Each row is a point. A path goes straight from each point to the next, and from the last back to the first. The post is the endless flat space through its rows: a point in 2 columns, a line in 3, a plane in 4, and so on, so that a path can go around it. How many times does the path go around the post? Going back the other way cancels.
In the rows, 128 means zero.

Post (1 x 2):
[[144 135]]
Path (11 x 2):
[[112  75]
 [ 98 147]
 [150 169]
 [116 197]
 [ 91 123]
 [148  83]
 [178 119]
 [178 181]
 [146 179]
 [167 142]
 [151 100]]
Times around: 0

Post, 3 rows:
[[102 101 122 178]
 [114 130  79 118]
 [129 199 179 107]]
Path:
[[118 152 178 123]
 [ 89 174 117  97]
 [ 99 148 114 151]
 [110 112 144 207]
 [115 130 104 171]
 [ 63 156 121 176]
 [ 71 147 151 170]
 [ 99 161 110 145]
 [132 160 100 144]
 [159 154 118  83]
 [122 123  91  87]
 [113 171 105  73]
 [ 81 151 207 193]
 [ 72  72 114 121]
 [151 117 205 107]
 [124 108 160 111]
 [101 146 167 139]
 [ 73 154  69 147]
 [114 115  58 165]
 [143 133 111 150]
 [151  62 128 166]]
Times around: 2

Post:
[[128  72 168 106 163 162 110 115]
 [131 138  71 158 128 160  96 120]
 [163 178 136 175 149 110 111 157]
 [ 95  94 124 114 121 102 106  98]
 [ 95 114 141 100 164 116 123 124]
 [166 133 142 149 130 151 133 163]
 [129 146 205 116  75 138  69 200]]
Path, 20 rows:
[[120  98 141 157 118 165 109 123]
 [ 96 162 154 134 185 151  77 194]
 [120 105 111 116 145  94 117 132]
 [150 131 141 138 139 131  75 116]
 [166 104 156  92 102 150 126 123]
 [160 134 145 133 111 107 118 172]
 [156 121 103 128 178 143  70  89]
 [122 129 164 115 130 139  69 115]
 [125 169 146 153 120 124 101 156]
 [100 104 190 116 112 123  95 153]
 [ 90 104 175  95 169 119  88 165]
 [126 131  70 132 170 136 113 125]
 [ 79  87 148  76 171 108  85 112]
 [128 123 151 124 129  83 160 185]
 [144 111  92 143 141 156  91 116]
 [193 121 157 130 106 133  83 114]
 [131 143 130 130 130 173 116 149]
 [127 134 184 170   7  60 162 184]
 [ 83  97 109 138  66 151  99 180]
 [130 100 140 186  89 126 100 153]]
Times around: 2

Post, 10 rows:
[[119 130 135 101 144 125 147 136  99 196 114]
 [ 56 162 175 154 101 139  59 132 132  82 149]
 [129 110  88 118 153 119 157 122 139 148 148]
 [103 123 180 163  67 131  65 148 105  30 116]
 [ 82  97 107 172 130  61 148 155  74 122 167]
 [ 96 118 130 155 157 107 159 149 154 158 101]
 [123 135 101  81 198 102 151 172 141 150 129]
 [136 112  94 130 155 100 141 170 145 203 156]
 [107 168 155 172 103 132  41 121  89  37 123]
 [113 141 100 106 137  73 133 123 128 188 125]]
Path (27 x 11):
[[102 177 124 161 130  91 112  66  95  46 127]
 [ 85 129 151 178 119 118 132 172 103 148 154]
 [ 94 159  71 164  88  73  82 150 135 216 168]
 [ 61 123 139 132 106  84  90 129  94 118  99]
 [ 80 123 173 105 158  96  96 147 128 146 129]
 [131  70 117 120  78 104 108 136 110 211 139]
 [ 79 107 111 136 122 138 128 117 126 201 179]
 [ 77 171 113 115 196  73  88  85 128 140 110]
 [151 124 120  97 157 113 143 144 123 179 191]
 [123 111 127 138 143  62 140 132  92 161 165]
 [144  83  82  95 222 130 133 160 197  96 151]
 [ 66 144 120 118 240 134 154 161 183 136  90]
 [ 38 140 175 145 144 151 124 137 160 158  84]
 [ 77 142 148 206 118  85  68  94 126 106  97]
 [121  83 165 218  56 154  99 145 162 123 156]
 [118 131 164 114 144 114  92 114 109 142 130]
 [137 142  91 135 210 106 108 127  74 140 112]
 [ 70 148 117 101 138 102 101 158 111 153 107]
 [121 105  81 202  78  55 177 154 126 156 109]
 [ 88 163 151 114 148  97 139 158 180 162 117]
 [135  99 150 143 127 119 110 168 123 115 145]
 [107  46 170 113 108 107 155 167 150 195 168]
 [ 79 154 124 150 176 112 117 165 217  92 207]
 [101 117 146 214 102 108 131 158 119 184 117]
 [ 80 113 148 122  83 116 144 118  99 121 100]
 [102 127 157  57 152 166  85 147 120 134 139]
 [106 100 135 125 101  86  92 131 124 127 180]]
Times around: 1

Post (13 x 14):
[[165 131 150 197  94 107 131 138 148  96 124 133 126 123]
 [138 132 126 147 152 123 111 129  86  95  75 137 141 136]
 [124  91 119 141 105  98 126 147 121 152 129 189 144  85]
 [134 164 103 119 148 166 135 134 127 114 111 172 193 150]
 [138 136 161 118 101  50 158 102 144 124 122 139  64  86]
 [160 106 131 118 109 126  96 167 139  76 149  82 122  79]
 [140  81 174 114 138 134 149 178 124 171 153 138 100  98]
 [192  93  60 148 154 171  78 200 119  78 114 124 141 119]
 [162 144 128 161 112 152 151 105 157  53  74 147 163 108]
 [108 118 148 129 134  99 166 124 180 206 161  90 119 135]
 [182 105 105 108 132 130 115 143 150 129 119 114 182 153]
 [198 137 157 197 112 172 153  93 155  72 165  95 124 100]
 [ 87 136 154  88 132 163 128 103 118 156  96 174  85 156]]
Path:
[[127  95 147 169 103 132 142 134  97 111 109 144 149 119]
 [134 113 110 151 119 101  99 107 142  55  98 135 128 153]
 [204  91 180 111  96 135 124 164 154  99 181 143 131  84]
 [115 112 140 193 142 114  87 150 103 165 160 152 100 125]
 [213  61 131 162 127 104 171  98 171  98  89 124 129 129]
 [ 80 149 154 126  75 141 152 141 120  95 156 137 122  81]
 [144  97 127 163 129 166  83 163  73  85  93 121  84 110]
 [169 131  91  80 150 115  95 209 143 139 142  95 128 117]
 [180 127 183 175 179 166 149 171 161 119 146 108 109  93]
 [174  63 131  92 172  75 142 180 132 195 131 140  76 114]
 [150 128 108 112 133 142 122 135 146 166 164 183 108 100]
 [174 104 164 145 136  71 175 133 144 185  32 111 175 131]
 [210  90 128  97 112  44 102 164  60  58 103  83 133  92]
 [151 133 174 182  79 123 169 124 156  50 151 111  78  91]
 [167 126 134 203 127 158  86 132 103  71 103 183 171 169]
 [120  96 162 103 114 138 126 140 190 161  56 150 144 144]
 [129  75 152 121 129 201  57 214  78 128  87 152 153 107]
 [148 111 168 159 116 140 121 158 183 137  50 143 148 157]
 [116 116  64 157 181 135  77 156  93 145 134 191  94 156]
 [ 87  80 122  74 103 121 190 158 186 234 204 217  59 120]
 [127 132 102  87  90 164 199 115 180 113  64 170 210 128]
 [116 105 142 172 118 166 164 137 133 193  83 174 188 114]
 [106 169 150  90  97 109 146 107 186  98  52 176 156  82]
 [145 111 156  65 128 208 129 155 163 128 123 119 161  82]
 [146 163 150 130 106  97 137 121  86 130 148 181 185 109]]
Times around: 0

Post:
[[100 141 179 104  96 135 150  89  86 124 142  94 118 129  93 118 105  77]
 [142 118 128  70 149 180 135 123 111 107 168 105 150 142  94  89  77  96]
 [ 99  78 114 155 149  80 128  91 167 133  91 220 138 103 140  77 192 144]
 [103 111 112 169 165 103 117 124 143 161 129 167 166 130 161  94 204 138]
 [ 96 137 137  92 131 121 112 134 104 164 123  80 120 109 105 101  77 107]
 [ 89  86 114 138  79 115 105 112 127 120 129 148 144 176 145 203 115 160]
 [ 97  95  84 199 108  91 140 165 160 122 104 186 150 116 160 100 159 113]
 [125 132  96  68 118 152 160 143  69 145 206 147 104 113  77 116  90  99]
 [ 90 136  43  86 129 124 101 145 117  59 126 155 119 169 112 112 145 148]
 [131 140 133 106 125 166 103 105 117  89 168 136  67 135 121 118  75 113]
 [119 106 117 155 148  93 153 135 116  95  90 199 163  98 174  99 171 157]
 [109 112 138 140  94 120 129 133 162 163 111 208 175  98 197  85 183 115]
 [146 114 139 100  77 145 125 136  62 142 137 120 122 156 108  91  92 111]
 [114 173 123 114 111 124 137  66  92 145 145 148 135 151 102 123  61 105]
 [ 99  92  69 125  90 119 114 105 102 128 104 130 109 146 185 144 134  98]
 [113 116  77 126  97 184 115 106 104 113 101 144 130 107 117 124 127 133]
 [112 131 129  99 148 130  88 132  67 126 105 155 134 124  74 113 101  53]]
Path:
[[ 54 147 111 144  88 100  75 114  54 189  51 126 147 159 174 121 164  82]
 [ 93 155 111 109 175 185 126 213 157  83 142 180 178  71 122 124 121  91]
 [113 177 143 130 101 124 109 119 182 147 128 100 154 177 149 121  95 145]
 [175 121 102  88 126 198 134  84  76 131 175  96 132 111 139 128 119 139]
 [ 94 126 127 144  33 152 137 117 106 102  99 101 107 116 132 101 101  85]
 [151 127 136 160  99 208 150 163 142  95 217 213 123 148 142 115  83 136]
 [154 123 174 159 115 155  94 135 130 153 102 184 132 143 134 103 149 150]
 [125 101  93  75  87 141 140 122 108 149 120 103  91 115 102 117 118  70]
 [ 97 119 116  96 149  78 102 143 117  56 109 143 114 221 167 104 111 115]
 [145 140  59 105 127 182 117 215  53 154 122 147 153  82 129  59  84 118]
 [114  86  78  85 157 164  92 138 102 102 203 148 109 117  80  92 159 133]
 [ 99 145 126 109 106 118 102  38 121 193 134 129 101 120 133 126 114  87]
 [131 121 124  68  73 165 133 107 146 161 106 178  83  93 134  58 178  52]
 [104  92  65  87 131 134 123 177  61 112  61 244 139  85  71  41 153 120]
 [ 98 114 102 110  77 126 113  86  41 166 128 160 152 142  95 137  82  65]
 [107  86  97  79  68  55 104 115  87 100 141 138  90 149 157 153 128 147]
 [113 117  81 130 122 117 160  98 120 152 175 137 138 104  99 143  75 176]
 [135  82 131 172  59 125 139 162  82 149 152 222 151 135 168  78 129 133]
 [131 110  81  77 169 224  94 128 139 162 170 174  87 126 144  94 152  95]
 [133 105  92 103 124 201  84 153 154 146 164 175 154 142 159 122  89 114]
 [103  65 125  42 139  85 173 162 121 160 197 138 184 144 127 109 115 159]
 [179 108 115  81 118 177 121  95  76  51 142 171 136 107  90  90 102 108]
 [124 113  87  82 116  67  81  98 108 218 124 158 122 166 119 129 171 144]
 [136 135  57  58 241 176 107 142 102  90 139 112  92 114 107  39 114 103]
 [120 104  89  92 173 128 159 178 112 109 177 212 134 102  73  56 108 103]
 [115 127 181 107  34 135 143  72  87 163 178 152 120 145 120 123  99  86]
 [ 89  83 113 143 199  88  92 148 152  72 117 173 113  84  84  40 159 129]]
Times around: 1

Post:
[[118 142 142 156  84 131 133 100 125  75 130  59  72 101 144 205 120 133]
 [127 145  95 128  97 115  72  94 119 122 165 115 129 134  79 106  94 106]
 [110 154 108 109 119 147 140 111 105 106 126 125 140 135 165 100 199 128]
 [151 136  92 117 146 157  86 136 173 128  89 112 186 155 130 142 114 141]
 [120  99  99 200 101  74  96 134 119 129 138 101 116 165 142 127 108 106]
 [128 112  87 101 161 197 107 148 146 105  65 113 175  98 122 139 110 138]
 [146 132 101 110 144 136  85 119 140  83 203  92 107 150 120 142 130 100]
 [119 122  52 113 169 126 122 132 160 147  86 132 108 150  51  85 102 140]
 [135 153 164 144  91 104 121 151 106 104 149  52  65 111 189 129 171 168]
 [158 154 120  92 149 153 183 162 127 161 150 120 122  82 135 167 110 139]
 [126 147 159 196 134 139 153 142 137 121 102 127 110 133 159  96 114 130]
 [197  77  68 100 125 170  82 151 147  97 144 151 109 155  97 153 127 123]
 [ 88 149 134 129 172 107  84 134 134  88 130 197  99 103  92 118 144 152]
 [151 129  64 198 106 106  95 110 143 160 107  91  89 117 148  99 137 114]
 [ 92 121 133 147 103  99 132 153 158 128 143 132  61  97 152 120 133 169]
 [137 124  93 157 191 171 165 151 140 159 138 149 172 121 114 135 114 169]
 [138  84 140 150 190 164 133 111 155 131 100 157 145 128  55 141 148 132]]
Path, 32 rows:
[[108 112  90 167 184 145 130 124 116 133  99  94  55  89 151 102 136 101]
 [ 85 167  72 128 117 106  94 188 110 111  94 110  67  91 157  98  82 141]
 [132 169 162 120 122 141  86 117 135 113 139 103 143 121  94 116 164 107]
 [149 187  47  77 125 141  53 112 207  75 104 155 126 159  36 117  69 153]
 [126 146  13 127  57 120 112  57 124 114 154  93  74 127 104 104 114 100]
 [178 152 145 113 136 155  99 130 150 111 155 145 143 148 130 149  85 131]
 [ 96 105 149 140 114 109 153 171 134 123  96  75  96 127 132  31 121 204]
 [137 154  99 129  59 106  87 105 157  84  98  81 123 113 125 129 114  91]
 [116  65 126 180  99 134  84 138 162  75 189 114 164 153 104 193 124 142]
 [156 141  56 112 143 110 119 168 142 132 143  78 143 162 137  96 116 141]
 [151 179  74 147  63  87  25  70 122 114  91  73 119  87 155 172 138 149]
 [119  84 183 232 209 116 149 152 113 119 130 134  86 138 141 101 135 119]
 [144  80 128  94 221 123 129 182 139 191 162 121 166 177  82 116 180 187]
 [121 206 104  91 143 109 107 169 111 131 146  16  65  62 174  94 139 135]
 [161 152 104 146 163 185  73 113 162 100 168 160 102 120 124 109 122  91]
 [ 97  87  70 184 179  66  32 179 173 114  64 127  94 140 124 137 113 201]
 [162 159 170  98 130 167 142 109  65 138 223 131 159 122 116  55 178 152]
 [154 153 102 239 166 122 114 160 153 125  68 115 138  78 171 108 164 199]
 [122 108 194 192  70 171 121 150 181  72  79 140  83 108 142 129 117 143]
 [140  83 174 182  60 127 102 163 126 131  67 145 111 129 123 131 107 154]
 [127 108 100  94 174 162 132 161  77 147  81 145 185 131 123 130 153 161]
 [103 113 133 169 113 162 104  88 128  61  76 129  91  94 145 170 143 142]
 [115 117 106 153 161 125 103 127 137  76 137 119 155 143 132 118 141 209]
 [143 125 137 175 115 176 109 120 125  46  89 134  87  51 129 205 122 124]
 [114 128  96 167 114  51   7 141 146 101 107 119  96 149  74 163 139 177]
 [147 126 148  98 114 139 134 148 100 140 136 136 133 145  81 169 129 141]
 [ 97 112 127 179 145 162 107  99 119  89 102 133  70 144 125  77 104  99]
 [ 77 182  54 144 146 146  77  96 146 100  84 115 118 127 126  98  94  80]
 [ 65 136  92  57 134 107  92 158 115  97  64 105 121 114  87 146 200 163]
 [122 119  37  86 131 111  62 129 193  94 139 149 107 119  55 108 114  92]
 [150  81  86  94 148 111 135 183 111 115 112 130 112 120 116 114 115 157]
 [129 149 161 126 206 182 136 134 151 111  73 142 164  84 170 170 136 151]]
Times around: 0
